Each row is a point. Each table stands for the endless flat space through its points: a line for two points, a plane for three, and so on. Write the one point that lies in both, or say that there is none.
In the rows, zero is written as 128.

First:
[[107, 151, 144, 111],
[117, 145, 146, 99]]
Second, 2 rows:
[[115, 150, 141, 106],
[106, 144, 153, 103]]
They share: [112, 148, 145, 105]

First, 4 rows:
[[119, 118, 151, 137, 142, 116, 135, 114],
[117, 106, 152, 114, 101, 120, 164, 102],
[129, 137, 143, 135, 136, 134, 116, 104],
[118, 120, 139, 131, 122, 112, 138, 116]]
Second, 4 rows:
[[142, 128, 135, 152, 121, 106, 160, 109],
[129, 145, 134, 152, 126, 99, 142, 110],
[147, 122, 136, 129, 130, 128, 165, 134],
[121, 135, 144, 142, 122, 109, 136, 98]]
They share: [123, 120, 151, 125, 122, 128, 141, 102]

First (3 x 12):
[[158, 108, 151, 114, 151, 150, 144, 132, 126, 106, 102, 122],
[134, 130, 122, 117, 122, 149, 138, 112, 161, 135, 121, 97],
[140, 128, 129, 117, 132, 151, 138, 116, 151, 128, 116, 105]]
Second, 2 rows:
[[142, 119, 132, 122, 147, 158, 137, 119, 137, 127, 106, 118],
[154, 140, 144, 107, 132, 143, 140, 122, 149, 109, 121, 103]]
They share: [146, 126, 136, 117, 142, 153, 138, 120, 141, 121, 111, 113]

First:
[[134, 140, 96, 129, 108, 135, 113, 146, 149, 185, 98, 133, 156, 126, 147, 107, 125, 131],
[136, 134, 104, 128, 114, 133, 117, 144, 144, 173, 102, 128, 149, 130, 139, 110, 123, 135],
[131, 124, 114, 148, 129, 143, 152, 149, 129, 143, 107, 133, 119, 150, 124, 110, 98, 150]]
Second:
[[131, 131, 108, 117, 138, 135, 119, 134, 152, 152, 116, 130, 123, 135, 102, 131, 134, 131],
[129, 116, 103, 140, 158, 113, 127, 131, 148, 166, 136, 97, 126, 135, 105, 151, 139, 120],
[148, 103, 125, 145, 126, 115, 125, 147, 122, 149, 114, 91, 152, 148, 138, 122, 120, 142],
[140, 117, 111, 123, 130, 135, 105, 145, 150, 141, 110, 121, 142, 152, 108, 138, 146, 128]]
They share: [140, 122, 120, 126, 126, 129, 125, 140, 134, 149, 110, 118, 135, 138, 123, 116, 119, 143]

First (3 x 24):
[[131, 85, 150, 98, 123, 98, 137, 138, 146, 111, 139, 123, 156, 103, 134, 159, 136, 146, 98, 147, 130, 150, 143, 100],
[155, 116, 152, 126, 147, 101, 138, 110, 112, 127, 115, 143, 122, 134, 167, 134, 100, 107, 116, 124, 109, 127, 97, 103],
[133, 94, 149, 105, 132, 93, 140, 131, 135, 110, 137, 134, 145, 112, 142, 154, 119, 134, 103, 134, 116, 137, 124, 95]]
Second:
[[125, 103, 145, 104, 138, 105, 130, 104, 136, 114, 141, 136, 121, 133, 145, 145, 104, 118, 131, 120, 115, 125, 113, 83],
[155, 85, 145, 104, 132, 105, 136, 134, 100, 120, 105, 142, 151, 109, 157, 151, 146, 142, 95, 156, 139, 149, 143, 107],
[139, 113, 157, 118, 134, 99, 128, 110, 150, 116, 149, 124, 125, 135, 157, 145, 92, 116, 127, 124, 107, 131, 103, 93]]
They share: no point

First:
[[131, 112, 85, 126, 132, 110, 118, 135, 102, 153, 125, 125, 160, 103, 125, 142, 94, 114, 106, 107, 145, 150, 154, 163],
[125, 111, 120, 150, 126, 124, 109, 134, 122, 129, 130, 129, 142, 125, 124, 159, 122, 141, 141, 120, 164, 152, 140, 150],
[137, 121, 106, 114, 126, 92, 115, 156, 90, 141, 116, 113, 154, 121, 110, 157, 94, 135, 127, 122, 166, 168, 136, 160]]
Second:
[[134, 97, 91, 150, 114, 131, 112, 141, 117, 132, 134, 140, 133, 103, 128, 157, 112, 138, 109, 131, 166, 141, 160, 166],
[119, 117, 116, 145, 139, 121, 112, 121, 122, 142, 129, 125, 158, 123, 128, 147, 117, 123, 139, 101, 146, 151, 140, 146]]
They share: [125, 109, 106, 147, 129, 125, 112, 129, 120, 138, 131, 131, 148, 115, 128, 151, 115, 129, 127, 113, 154, 147, 148, 154]

First:
[[133, 141, 162, 125, 66, 104, 124, 156, 103, 127, 155, 84, 92, 89, 130, 139, 144, 103, 111, 159, 107, 82, 157, 121],
[137, 160, 145, 121, 111, 123, 124, 148, 135, 123, 165, 101, 105, 126, 157, 137, 152, 156, 131, 154, 80, 79, 185, 109],
[160, 142, 143, 118, 105, 137, 123, 142, 117, 135, 163, 92, 125, 118, 155, 115, 164, 141, 124, 134, 82, 95, 168, 118],
[126, 129, 163, 119, 84, 100, 138, 135, 112, 124, 144, 93, 100, 111, 116, 123, 132, 94, 104, 145, 124, 101, 140, 127],
[106, 172, 167, 145, 105, 101, 150, 139, 123, 99, 181, 80, 74, 121, 146, 169, 119, 150, 127, 179, 91, 50, 207, 112]]
Second:
[[139, 139, 128, 96, 108, 113, 125, 144, 129, 113, 144, 107, 100, 113, 138, 109, 136, 134, 112, 136, 126, 99, 133, 108],
[131, 141, 140, 102, 106, 109, 123, 144, 139, 123, 140, 115, 104, 125, 134, 117, 142, 128, 116, 142, 114, 103, 143, 112]]
They share: [127, 142, 146, 105, 105, 107, 122, 144, 144, 128, 138, 119, 106, 131, 132, 121, 145, 125, 118, 145, 108, 105, 148, 114]
